Each row of a before or after table is a point. The points were changed in one or more steps. Then noise was added and the rows were shuffled. The steps act on how far a point lies along the listed directions, d1 being the first. Write out the steps. A step turns or swaps two directions, mirrors them in a line or flattens them onto one, adds a multiple of one to another, or multiplies one. Angles are multiples of 10 degrees, from the lower direction toward the higher: turns from -170 to 170, lines from 10 to 170 but not 90. Use the fewest steps. Two steps may share a direction if one is a turn and the other turns, adds or multiplies; they go together, in the order done. Otherwise the lowest direction goes first.
In the rows, 128 means zero.

Directions:
(1): [ 86 114]
(2): [114 170]
Before (14 x 2):
[[144 180]
 [151 176]
 [ 67 146]
 [167 106]
 [105 160]
 [150 105]
 [170 102]
 [174 110]
 [160 120]
 [133 169]
 [136 154]
 [129 104]
 [ 95 104]
 [ 82 116]]
After (14 x 2):
[[102  81]
 [169 110]
 [ 88 126]
 [175 111]
 [148 141]
 [154 107]
 [127 169]
 [ 97  84]
 [158 124]
 [169 102]
 [ 77 165]
 [112 106]
 [110 171]
 [ 99 100]]
Steps: swap d1 and d2

Directions:
(1): [162 165 178 113 152 134]
(2): [126  99 164 160 108 175]
(3): [ 60 152 150 121 136 131]
Before, 11 rows:
[[ 86 147 120 132 123 122]
 [114 150 155 127 108 139]
 [121 121 171 140 129 153]
 [133 168  86 117 161  83]
 [127 115  85 135 134 125]
 [148  57  84 156  89 142]
 [161 114  67 118 135 106]
 [145 100 162 156 137 179]
 [153 130 172 138 130 166]
 [173 121  70 126 121 103]
 [119 188 115  97 162  82]]
After:
[[125 124 179 135 130 155]
 [129  36  59 165  76 136]
 [ 99 160 138 130 130 126]
 [148 130 165 140 131 163]
 [148 101  43 125 125 108]
 [156 102  44 134 106 101]
 [129 197 129  94 170  81]
 [135 166  82 118 159  83]
 [140  96 155 154 135 178]
 [121 110  77 139 132 125]
 [125 159 169 123 116 144]]
Steps: add 0.7 times d3 to d1

Directions:
(1): [ 95 188 121 114 109 150  85 117 131  97  81]
(2): [135 143 136 115 148  79  88 145  55 128 142]
Before:
[[149  74 123 145 146 149 177 119 165 149 148]
 [117 130 139 128 134 120 122 124 115 129 135]
 [134  90 102 129 118 148 175 132 186 134 134]
 [132  81 109 147  96 216 185 121 239 125 101]
 [106 125 123 141 106 186 184  98 206 127 108]
 [136 111 122 132 130  78 110 141  88 129 161]
 [102 156 127 137 126 132 114 124 135 111 103]
 [127 175 122 116 155  97  97 134  88 120 107]
 [124 103 134 146  91 177 193  79 213 142 104]]
After, 9 rows:
[[ 94 209 135 107  98 131  73  91  99 101  66]
 [ 93 210 111 100 103 159  35 136 101  76  50]
 [121 162 123 112 152 107  72 131  71 114 112]
 [142  86 121 141 131  92 138 138 117 138 169]
 [ 80 207 128 110 111 149  90 110 118  94  78]
 [151 101 122 144 152 131 183 124 166 150 139]
 [111 173 104 100 125 113  81 141 100 103 104]
 [109 132 126 147 125 145 145 123 160 121 113]
 [118 118 140 130 136 129 138 125 128 133 138]]
Steps: mirror d1 and d2 in the line at 140 degrees

Directions:
(1): [177 125  89 124 137 111 131 144 156 135 155  99  83 145 197 133 164 176]
(2): [130 165 212 169 113 113 159 159 154 152 139 178 110 134 148 108 137 137]
(3): [115  97 119 162 108 152 134 124 109  83 113 121  67 103 143  46 122 114]
(4): [156  94 111 168  89 136  98 153 149 121 148 146 110 172  48 138 148 145]
(5): [124  71 128 171 161 114 162  95 102 122 171 162 134  76 129 165 160 136]
(6): [131 200  91 177  76 153 126 139 111 111 145 113 154  92 140 151 158 107]
Before (10 x 18):
[[148 227 141 141 113 120 141 143 123 147 152 126 184  85 194 161 169 106]
 [ 94 126 159 130 136 144 151  91  99 122 124 143 123  68 143  71  98  83]
 [152 145  92 174 100 140 111 131 126 107 167 142 178 131  64 207 163 121]
 [130 127 111 103 118 154 115 136 136 123 106  95 107 122 164  76 101 128]
 [140 162  52 134  91 155 152 140  95  82 129  70  77  96 232 113 153 123]
 [118 227 129 133  85 133 120 132 118 120  91 114 188 128 129 159 142 108]
 [159 134  69  97 126 124 108 145 158 147 146 120 129 162 132 169 159 177]
 [115 109 139 142 150 125 171 115 112 121 132 148 100  94 174  94 115 124]
 [143  94  78  96 174 104 130 102 118 145 161 126 167 119 168 191 145 140]
 [154 126  54  83 124 126  91 116 132 132 131  66 169 180  95 174 127 131]]
After (10 x 18):
[[134 111 128 119 115 135 120 153 149 125 108 134  85 171 112  79  97 135]
 [150 129 126  86 127 132 101 149 166 162 123 117 143 165 120 140 112 152]
 [134  62 181  84 208  87 156 101 123 145 131 150 121 107 180 104 125 135]
 [149 106 130  20 167 100 138 150 154 151  93  92  74 198 202 115  96 164]
 [139 113  98 135 151 112 150  93 107 132 162 110 166 111 143 178 153 130]
 [141 113  84 128 148 121 146 123 131 133 162 136 118 106 171 158 172 173]
 [119 127 158  96 111 145 105 127 142 140 107 137 120 153  77  75  81 101]
 [ 98 120 174  93 184  91 161  84 107 139  97 146 177 107 151 163 125 127]
 [142  37  92 149 147 121 130 114 118 106 155 147  86 121 150 105 144 141]
 [102 150 127 148 153 139 168  87  82  86 131 125 148  45 193 126 129  91]]
Steps: add -0.3 times d1 to d4; turn d4 and d6 by 110 degrees; multiply d2 by 0.4; turn d3 and d5 by -90 degrees
